Each row is a point. The points of each table are mixes of a few directions, plus a little noise. Count the directions of each table, and those that both share. Where both have some left over, give the other angles between the two spaces (their principal angles), to ten degrees, smallest first.
(in the rows, 128 means zero)

First (4 x 3)
[[139 111 121]
 [180  45  92]
 [ 78 207 163]
 [115 148 137]]
Second (7 x 3)
[[133 153  78]
 [ 88 118  95]
 [147 112 192]
 [146 133 144]
 [180 129 201]
 [ 66  77 156]
 [136 176  31]]
Directions: first 1, second 2, shared 0; angles 90

First (7 x 6)
[[112  78 146  94 154 162]
 [121 108 140 113 145 146]
 [143 205 141 160 150 113]
 [141 187 135 154 140 113]
 [115  42  94 100  76 128]
 [130 127 117 132 112 119]
 [135 150 122 142 119 115]]
Second (7 x 6)
[[122 101 124 117 121 131]
 [137 167 122 154 118  85]
 [129 129 122 133 118 109]
 [116  89 159  83 181 249]
 [123  97 111 124  99  94]
 [135 161 131 143 133 117]
 [134 152 127 142 127 111]]
Directions: first 2, second 2, shared 1; angles 30

First (7 x 9)
[[172 137  89  78  87 134 134  86  82]
 [116 111 153 137 151  83 116 159 162]
 [ 65 121 136 158 172  91 117 176 161]
 [129 116 121 105 132  75 117 141 134]
 [147 151 151 173 109 249 152  91 114]
 [184 123 130  96  98 128 130  99 113]
 [ 82 137 115 149 148 136 129 144 130]]
Second (7 x 9)
[[100 111 124 117 153  52 111 165 150]
 [ 92 141 155 191 148 198 140 137 145]
 [168 113 168 129 122 122 125 127 149]
 [144 149  63  80  91 146 138  85  68]
 [108 119 115 113 142  73 117 150 136]
 [ 91 143 146 183 146 193 139 135 139]
 [192 120 124  83  93 113 127  98 109]]
Directions: first 3, second 3, shared 3

First (10 x 12)
[[193 115 145 182  39 124 210  91  67 208  70 187]
 [101 145 165 105 132  48  55 209 110  84 234 144]
 [199  67 186 141 113  49 106 136  46 195 152 228]
 [107 105 129  90 205 114  58 144 152  97 164 116]
 [ 74 205  90 139  77 176 179 138 170  78 119  57]
 [151 134 140 155  73 118 165 124  97 157 116 154]
 [133 138 115 141 105 153 164 109 131 138  98 120]
 [ 88 143 105 103 170 154 102 134 172  84 138  82]
 [102 149  91 127 138 187 155 101 172 109  88  76]
 [133  77 114  97 227 154  82  92 161 130 104 117]]
Second (8 x 12)
[[ 58  75 197 168  62  87 129 102 110 186 135 139]
 [126 185  99 137 100 179 183 121 145 106  93  89]
 [159 147  51  82 159  71  59 223 144  54 227 159]
 [ 50 133  81 105 158 151  96 137 201  76 150  65]
 [221 125  63 135 120 154 177 112 115 151  79 169]
 [136 144 171 102 197 147 102 122 122 109 123 106]
 [127  96 221 158  80  66 122 127  62 186 147 177]
 [146 116 142 136 149 170 156  79 125 156  68 118]]
Directions: first 3, second 5, shared 3
